Every row gives one point. Each table stands for the endless flat space through its points: a line for two points, a plane for three, and so on. Write the one point that lies in both, or say that there is none.

First:
[[ -9   3 -18  11]
 [  3  -9 -20  -1]
 [-18   6  -7  11]]
Second:
[[  4  -5 -14   2]
 [-11 -17 -11 -13]]
They share: [ -1  -9 -13  -3]

First (2 x 6):
[[-18   8  -4  -2 -17  -9]
 [  0  -4  -7  10 -23 -21]]
Second (2 x 6):
[[-24 -18  -6  15 -12 -14]
 [  6  12  -6   0 -27 -19]]
They share: [ -6   0  -6   6 -21 -17]

First, 3 rows:
[[ 36 -23  -3  -5   1  26  -8 -25 -13]
 [ 16  -3 -15  15   9  22  12  -5   7]
 [  6  23 -29  41  33  12  14 -15   1]]
Second (3 x 9):
[[ -4  -2  -9   5  -3  33  22 -33  -7]
 [ 26   4 -17  19  21  13   0 -17  -3]
 [ 16  -4 -15  17  13  25   6 -23  -9]]
They share: [ 21   0 -16  18  17  19   3 -20  -6]

First, 3 rows:
[[ 17 -17 -22 -29   3  -6 -22  31  22  17 -14]
 [ 11 -19 -10 -39   7  -8 -30  31  30  21 -18]
 [ 13 -13 -18 -24   7  -9 -18  26  18  17 -17]]
Second, 2 rows:
[[ 27  -2 -35  -5  21  -5   8   6  25  30 -21]
 [ 22  -4 -30  -8  17  -7   2  11  20  25 -20]]
They share: [ 12  -8 -20 -14   9 -11 -10  21  10  15 -18]

First, 2 rows:
[[  9  17 -11  12 -20  21  13  14  -2   2  13  -1  -4 -16]
 [ 34   2 -36  12  -5   1  13  19   8   2  -2 -11 -29 -26]]
Second (2 x 14):
[[ 19  16 -27  11 -17  14   8  13   1   1  12  -3 -16 -15]
 [ 19   1  -9  14  -8  11  23  22   4   4  -3  -9 -10 -30]]
They share: [ 19  11 -21  12 -14  13  13  16   2   2   7  -5 -14 -20]

First:
[[  6 -17  -7  -3  14 -26  -2   6  -7  17  16 -14  -4  23   9  10 -12  15]
 [  6 -21  13   9  26  -6   6  10   9  -3  12 -14 -16  15   9  -6   0  -1]]
Second (2 x 18):
[[  9 -18   1   1  12 -17  -2   6  -5  15  10 -16 -10  16   5  10 -14   9]
 [ 15 -18   7   3   2  -9  -6   4  -9  21   0 -20 -16   6  -3  18 -24   5]]
They share: [  6 -18  -2   0  17 -21   0   7  -3  12  15 -14  -7  21   9   6  -9  11]

First, 4 rows:
[[-11  13 -19   0  25 -22  -4  -3  15  15 -23 -12  -5  11  29 -16   9 -19
  -13 -25]
 [  2   2   2  18  42  10 -14  14 -14  21 -36 -10  10 -17   4  -5 -10  10
    9 -27]
 [ -8  13  20  19 -16 -51  21  21  48  12   1  13  34  31  -1  -6  25  -6
  -17  -4]
 [-13  -4  -9  12  14 -32  -5  12  25   5 -13 -11   4  19  21 -23  19 -12
  -24  -9]]
Second:
[[  5 -22  -5   8   4 -25   3  -5  22  24   1  -8  24   0 -14   0   6   7
    4 -18]
 [ -3   2  -1  20  20 -21 -13  23  10  16 -31   0   4  16  10 -12  18   3
  -16 -14]
 [-15  16   8  23  30 -14  -7  30   9   2 -31  -6   7  10  26 -23   9  -8
  -19 -11]
 [  7  -8   6  17   6 -32  -3  10  17  26 -11  -6   9   2   0  -3  13   6
   -5 -17]]
They share: [ -6   0   2  17  19 -19  -4  16  14  12 -19  -6  13   7   9 -13   9  -1
 -10 -14]

First, 3 rows:
[[ -6  22   2 -13   9   9  11  -8 -11 -19   9  12  25   6  24 -15 -28 -10
   -7  -8  -9  -7  14   3]
 [-12  14  -8   7  13   5  17  -8 -13 -29  21  -4  25  14  22  -3 -32 -18
  -27 -14  -5   3  -8   7]
 [-12  16   0  -3  11   3  13   0 -17 -17  15   6  21   6  14  -9 -20  -8
  -19 -20  -1   3   2   1]]
Second, 2 rows:
[[ -2  17   2  -5  23  13 -10 -22 -28  -3  14  -6  23  -3   2 -32 -11 -25
    6 -18 -13  12  -4  -9]
 [-10  17   2 -13  15   5   0 -10 -18 -11  10   6  21   3  10 -22 -17 -13
   -4 -20  -9   4   6  -3]]
They share: no point

First, 3 rows:
[[ 27   9  12 -12 -17  16  -3  -3  -3  -8   6 -30  14  -2   2  -6  10  10
  -40  -3   7   6  15 -13]
 [ 16  28  13  -8  -6  25  35  -1 -16  20  30  -1 -13  -9   3  -1 -13  23
   -4  -7  20   5   2  -9]
 [ 21  21   6 -18 -11  34  12 -15  -6   4  15 -15   5  -5  14  -9   4  13
  -22   3  19  -6   3 -10]]
Second:
[[ 26  16  18   4 -11  -7  29  -2 -37  -3  15 -47 -22 -12  -2 -13 -21  14
    4 -10  18  15  11  -5]
 [ 22  23  20   4 -25  -4  19   4 -37   0  10 -52 -35  -9  -4 -15 -26   1
    8 -25  11   8  -1  -7]
 [  5   6  19   6  -3  12  15  -8 -13  -4  20 -25  -5  -4  -1  -3 -18  32
   -7  -9  25   3  12   4]
 [ 13  13  -9   3 -23  18   2 -26 -13 -13   0 -45   0 -37   3 -14 -11  28
   21 -18  21 -13   6 -13]
 [ 21  21   0  -1 -23  10  14 -13 -22  -5   6 -42 -11 -28   1 -12 -11  17
   10 -16  14   0   5 -16]]
They share: no point

First, 2 rows:
[[  0  -1   8 -13  15  13 -18   2   9  17 -16   3  -3   0  -4  10   4 -24
    0 -13  18  -6  -6  18]
 [  0   7 -16 -21  -5   1 -18 -18   1  -3 -20  23 -11   0 -16 -14  24  -8
   -8 -29  -6  14 -18  18]]
Second, 3 rows:
[[ -5   4   9 -21   2  -3 -20   2 -11   8 -38  18  -3   5 -25   7  15 -13
    2 -36  -2   6 -14  18]
 [  1  -3 -17 -16   2  19 -20 -18  26   0  -3  12 -24 -19   1 -13  14 -28
  -10   1   9  -9 -15  12]
 [  5 -13   3  -2  18   7 -20   6  -8 -16 -33   8 -22  -3 -19  11   8  -6
   -2 -33  -5  -3  -5  24]]
They share: no point

First:
[[ 15   3   0   1  28  14  -7  10  11  -2 -14  -5   3  13  -3  11  16  12
   17  -8  26   3  17  21]
 [ 12   8   2   3  23   8  -8  13   5   0 -15  -6   7  15   0  14  13   7
   11 -14  21   6  14  19]]
Second (2 x 24):
[[  6  20   7   1  19   7  -2  20  -7  12 -10 -10  11  24   4  16  10  -6
    1 -18  23  15   5  17]
 [  8  23   9   0  21  10   2  24 -11  18  -7  -9  16  28   2  17  11 -10
   -4 -16  26  19   1  20]]
They share: no point
